Rows are points. Each copy is the shape, with its points in the same order, turned, moved and blurred by noise. Say if it was mirrored as well.

Shape:
[[ -0.3  29.3]
 [ 17.8  -2.6]
 [ 11.9   5.5]
 [ -9.6   6.5]
 [ -2.7 -33.1]
 [ 31.8  -8.6]
 [ 10.5 -28.7]]
Copy 1 (7 x 2):
[[ 32.6  18.0]
 [ -3.4  17.7]
 [  5.3  14.4]
 [ 20.4  -8.0]
 [-16.8 -21.7]
 [-15.2  19.7]
 [-20.0  -5.7]]
Copy 1 is: mirrored
Copy 2 (7 x 2):
[[ -9.8 -26.3]
 [ 14.8  -3.9]
 [ 10.0  -8.5]
 [-12.8  -3.9]
 [  4.0  33.1]
 [ 30.9  -1.1]
 [ 17.8  22.6]]
Copy 2 is: mirrored
Copy 3 (7 x 2):
[[  9.3  22.1]
 [ 20.3 -13.2]
 [ 16.9  -3.3]
 [ -5.3   1.3]
 [ -7.8 -38.1]
 [ 32.1 -20.3]
 [  6.6 -37.5]]
Copy 3 is: only turned

Shape (6 x 3):
[[ -9.1   9.5 -31.9]
 [-22.9  11.6 -21.4]
 [  0.4 -12.5  16.5]
 [-17.4 -25.2  17.0]
 [-17.1 -26.8  -2.5]
 [ 26.7  18.8  10.6]]
Copy 1 (6 x 3):
[[ -5.1 -16.3 -25.5]
 [-20.9  -0.9 -22.0]
 [ -1.8  -0.6  22.4]
 [-21.2   2.9  31.3]
 [-24.3 -11.3  20.3]
 [ 31.3   6.2   4.2]]
Copy 1 is: only turned
Copy 2, 6 rows:
[[ -8.3 -27.8   2.4]
 [ -8.0 -18.8  17.7]
 [ 15.7  22.2  -4.4]
 [ 30.0  19.5   9.4]
 [ 31.3   0.8   5.6]
 [-21.0  21.6 -24.0]]
Copy 2 is: only turned

Shape:
[[  1.8 -25.4  38.0  -0.8  -3.1 -16.5]
 [-16.3   1.1  14.9  13.5   2.5  21.3]
 [ 27.1  17.1 -30.4 -42.6  34.4   2.1]
 [-29.9 -17.2 -14.9 -13.0  14.0  -7.8]
 [  9.2  -0.1  12.6 -10.3  20.5  32.4]
 [ 28.1  -2.3  -1.6  -1.9  -0.1   1.5]
 [ 15.7   2.4 -11.4 -33.2 -14.0   2.4]
 [ -7.3  -4.6   5.3  16.7  -2.0   7.0]
 [  2.2  24.4  26.3  18.6  -3.0 -13.2]]
Copy 1 (9 x 6):
[[ 25.7 -22.2  -5.6  -7.2   1.4 -33.1]
 [ -3.9  12.4  16.1  13.5  -6.4  -8.9]
 [-34.0 -37.6  35.3 -35.1  16.8  36.5]
 [-33.3   1.2  -7.0  -6.1  24.7 -14.1]
 [ -2.9  -6.0  47.9   0.2   7.1   3.0]
 [ 13.1 -12.5  12.1 -19.0   9.6  23.3]
 [ -2.1  -1.7  13.2 -47.6   7.2  16.4]
 [  3.4  11.2   3.8   6.8   3.3   0.3]
 [  4.4 -15.9  -4.5   1.5 -31.6   4.2]]
Copy 1 is: mirrored
Copy 2 (9 x 6):
[[-20.6 -17.3   7.7  21.2 -18.5 -37.6]
 [ 20.9 -13.6   3.1  -7.1  -1.5 -21.0]
 [ -7.6  32.4  34.5   7.9 -11.0  46.3]
 [-22.8   0.0   0.8 -30.4  -9.2  -0.7]
 [ 23.3 -12.6  24.4   6.9 -16.3   5.9]
 [  2.6  11.7   1.5  27.9 -12.2   3.3]
 [ -0.6  35.4  11.1   9.2 -31.8   1.7]
 [  8.5  -7.0  -8.2   1.3   0.1 -16.0]
 [  4.5   8.5   8.1  20.1  23.7 -34.5]]
Copy 2 is: mirrored

Shape:
[[ 18.8 -25.1  15.6 -15.4  27.5 -20.7   3.4   9.7]
 [-32.3   0.9   8.7  -8.4   7.3   9.3 -18.2  20.6]
 [  9.7  22.6  -5.3   3.9 -19.1  17.2  -8.8   9.1]
 [ 10.3   8.4  31.3 -18.3   7.4  -3.3   6.6  -2.2]
 [  3.7  -2.8  -8.9  15.9  26.0 -24.7 -10.7   3.1]
 [-22.8 -19.7  24.9  21.8  14.7  16.5  19.4 -31.4]
 [-29.4 -10.6  -5.2 -13.4  27.6  18.1 -14.9 -19.1]
 [ 15.4   9.1   8.2   3.5  -6.8   7.5  23.4   4.3]
 [-25.1  25.1   3.9   0.2   2.8 -33.2  16.7 -19.7]
 [ 23.9  19.1  -7.7  19.8 -16.8 -30.1 -25.7   7.3]
 [ 18.6 -26.1 -17.0 -14.3 -10.2 -28.5 -10.1 -20.6]]
Copy 1:
[[-33.9  -7.1  -9.6 -16.8  27.2  48.9  -8.6  -0.6]
 [-40.8   5.7  18.2 -10.5 -17.9  17.0  25.1   1.3]
 [  3.5   0.0  18.1   3.8  -2.3  -2.9   3.4  20.3]
 [-16.2  15.8   7.8  -9.1  33.8  25.8  12.2   2.8]
 [-19.5 -12.5  -7.6   8.2  -3.9  33.5 -13.9 -20.6]
 [  0.7  21.2  18.3 -47.1  -0.8  27.4   5.2 -39.1]
 [-26.5   6.9 -16.7 -33.6 -16.7   9.9  23.0 -20.2]
 [  4.2  -4.9  23.7 -11.8  24.5  13.5  -3.1   2.6]
 [-26.7  11.5  15.3   7.8  21.7  -6.3  -3.1 -42.3]
 [ -7.1   5.0   5.9  37.4  -4.1  13.2 -30.7   9.7]
 [-26.7   5.3 -21.1 -15.4  10.6   7.7 -44.2   3.7]]
Copy 1 is: only turned
Copy 2:
[[ 35.1   3.0 -14.0  -4.0  23.2   3.4  22.2 -17.3]
 [ 12.5   9.7  -1.4  27.6  -5.1 -21.9 -20.5  -6.3]
 [-22.2 -10.4  -7.3   2.6   5.8   7.5 -18.0  19.3]
 [ 33.1  -0.2  -2.0 -15.5   4.6  17.2  -6.5  10.6]
 [  3.4  24.4  -4.9   9.0  15.1  -2.4  35.6   2.3]
 [ 32.9  -7.1  40.5  13.9 -28.8  10.5  21.9  -2.2]
 [ 11.1  21.0   0.7  20.2 -33.9   2.7   1.8 -21.0]
 [ -1.0 -22.7  -0.8 -17.6   4.9  -1.8   4.2  18.3]
 [ 11.8  36.1  17.4 -23.5 -10.9 -12.4  10.1  26.4]
 [-21.5  26.3  -1.1  -3.3  41.5  17.8  15.8  18.2]
 [-11.4  23.9   0.6 -24.4  16.6  14.2  23.3 -29.8]]
Copy 2 is: mirrored

Shape (14 x 11):
[[-19.4   8.7   9.4 -21.9  17.1 -20.8  31.8   4.8   1.7  13.2  -3.2]
 [ 18.2  -1.6   9.5   5.6  23.4 -40.0   4.4  25.0   0.9 -18.7 -19.2]
 [ 12.9  14.0 -25.7  30.0 -23.6  -7.0 -14.0  22.3 -21.3 -24.2  18.9]
 [ 20.7   5.7 -19.0  26.6  -4.5  20.7 -27.5 -16.0   9.9  21.3 -24.1]
 [ -2.0  13.8  -0.3  23.2  -7.1 -26.4 -10.8   7.2  -1.4  -2.7  26.0]
 [ 17.8 -16.7 -46.7 -10.3 -25.4  10.5  14.0  -0.6 -11.9   7.2  -2.0]
 [  4.3  -9.3  12.0  14.0  -7.6  16.1  29.5 -21.4  16.6 -32.1  -7.5]
 [ 19.0 -27.9   7.5   0.4   9.5  10.9   0.9 -25.1  -5.4  15.3 -26.5]
 [ -6.4 -11.0 -16.1  36.2   9.7 -33.5 -11.3  -1.8  15.9  -2.6 -22.3]
 [ -7.0 -20.3 -16.9   5.8  -8.0  -2.5  -3.5  39.3 -12.2 -15.4   8.5]
 [-19.9  14.9   2.0 -10.6  24.4  10.0 -14.1 -13.6 -34.5  -8.2   7.3]
 [ 18.2 -27.6  -5.7 -12.8 -36.7  -6.2  28.6  34.8   3.6 -30.5  -7.1]
 [ 10.5 -14.5 -29.4 -19.7   0.3  -1.9 -23.8  12.7   8.6  -5.0  17.7]
 [ -1.8 -23.2 -46.0   6.4   9.4  -6.7  23.6  22.3  10.7  13.6  17.3]]
Copy 1, 14 rows:
[[  2.2  17.9   6.7   7.8  17.3 -14.4  31.1 -13.4   1.9 -13.3 -31.2]
 [  0.5 -14.9  14.2 -33.9  -2.2 -11.1  27.9  -7.7 -27.9 -27.1  -2.9]
 [ -6.1  -3.8 -14.5 -15.3 -22.1  -2.1   4.3  14.6 -26.4  31.7  33.4]
 [ 18.6  -2.6 -40.8  -3.1  -1.9  41.5 -25.7   0.4 -16.7 -13.3   5.2]
 [ -0.4  11.8 -25.2 -15.5  -5.3 -17.9  17.1  16.8  -5.7  -0.1  17.8]
 [ -8.9  -1.1  -7.5  12.5 -37.2  20.2 -13.8 -16.3   0.6  23.6 -19.1]
 [  4.6  -2.8   7.0  -4.8   6.3  30.7  17.7 -30.1  29.0  -1.9  26.1]
 [-12.8  -9.3 -12.2  11.3  -5.3  33.4  -3.7 -23.6   2.9 -39.3  -8.2]
 [ -5.3 -17.4 -38.8 -43.2   7.3   2.7   9.5 -11.7 -11.2 -12.6  -4.0]
 [-15.4 -30.5  -0.8  -5.0  -9.3  -4.9  13.9  18.2  -2.5  22.2  -6.0]
 [-34.4  22.8   3.8  12.6  30.5  14.2   6.8  12.0 -20.0  -7.7   5.2]
 [  6.9 -35.4  28.4  -4.9 -32.7 -14.0   7.2 -20.0  17.0  18.2   1.6]
 [-13.4   4.1   4.4 -16.4 -19.3   4.1 -23.9  28.7   5.7   2.7 -16.2]
 [ -8.7  -4.4 -16.2 -14.6 -29.2  14.1  19.2  10.2  10.4  17.9 -41.2]]
Copy 1 is: mirrored
Copy 2:
[[  4.7  21.8  -3.6  19.3  18.5   7.2  23.7  17.7  16.0  15.4 -16.8]
 [ 17.6  33.5 -16.4   7.0   8.0   3.0 -14.3  -8.5  27.6  -8.3  28.6]
 [ 40.2   2.0 -24.7 -15.6 -13.7 -23.2  10.7 -14.7 -33.4 -25.4  21.2]
 [  5.5 -23.4  11.4 -14.5  -8.4 -54.0  -8.7 -37.1   0.7  -3.8 -12.3]
 [ 15.4   6.4 -19.7   8.1   4.1 -25.5  12.5   2.4 -20.1  -4.4  25.3]
 [  5.5   5.1 -14.0 -37.8 -15.5 -10.0  34.0 -28.0  -5.4 -13.6 -28.2]
 [  1.1  -6.2  32.0 -33.9  14.8   8.0   1.7  10.8  -0.4 -19.0   9.7]
 [-20.6   0.9  15.4 -16.3  19.5  -6.7  -7.0 -36.6   8.3   1.2 -15.0]
 [ -4.3   5.3 -22.2  -8.3  17.1 -41.9 -14.9  -1.4  17.5 -20.3  12.6]
 [ 11.0  -4.0 -42.8  -4.9 -11.4  11.1   4.5  -7.7 -10.1 -21.0   1.7]
 [ 20.5  -0.1  -7.0  -1.2  16.1   0.9 -13.5   1.1 -25.7  34.5 -18.7]
 [  6.7  21.7  -6.2 -19.9 -25.7  28.1  22.1  -6.0   5.9 -45.2   7.3]
 [ -6.2   0.4 -32.7 -20.7 -32.0  -6.0  12.3 -12.6  -6.3  12.8   4.1]
 [ -2.0 -12.1 -42.8 -24.0   6.0 -13.0  38.4  -5.3  21.0 -10.3 -10.4]]
Copy 2 is: mirrored
Copy 3, 14 rows:
[[ 34.2 -11.2   2.3 -26.2  -1.0  18.1  18.3  21.4  11.6   6.5  22.7]
 [ -3.6  -3.1  17.4 -32.9 -11.3   9.4 -11.8  47.6 -24.2  -7.1  19.9]
 [ -6.1  -5.2  -6.5  16.3   2.9 -19.0 -30.8  18.9 -20.5 -30.8 -23.0]
 [-46.8  22.1  -6.8  -5.1  14.8  -8.4   4.0 -15.4   1.2   2.3   4.9]
 [ 12.8 -14.3  13.9  -1.9  14.6 -19.5  -8.2   9.4 -22.9 -17.4   2.2]
 [ -4.7   9.5 -14.7   0.8 -17.3  -3.4 -16.6   4.8  26.5  18.6 -32.3]
 [ 12.8  38.4  -9.5 -36.3 -15.7  -4.4  27.1   7.0 -13.9 -21.9 -17.2]
 [-27.3  13.5   5.1 -31.7  -8.0  21.1  26.2  -5.1  -3.2  18.1 -10.6]
 [-22.8  -9.9   4.4 -34.5 -17.1 -26.8  -4.4   3.6 -19.6  -6.7  24.3]
 [  2.9  -8.9   4.0  19.6 -34.9  -2.3  -7.5  24.8  -9.3 -11.9  -6.2]
 [ 12.2 -12.4 -14.6  -1.5   7.2  44.4   1.6 -14.7 -19.7 -15.5   4.9]
 [ 11.9  21.8  16.8  -8.2 -42.4  -4.7  -5.5  48.1  17.5 -15.6 -29.8]
 [  5.3  12.9  18.7  14.3 -17.3   5.7 -28.3  -2.3  -5.6  13.6   0.6]
 [ 14.1  -4.0 -14.9   6.9 -27.8 -25.6  -7.7  17.5   0.0  35.3   3.3]]
Copy 3 is: mirrored
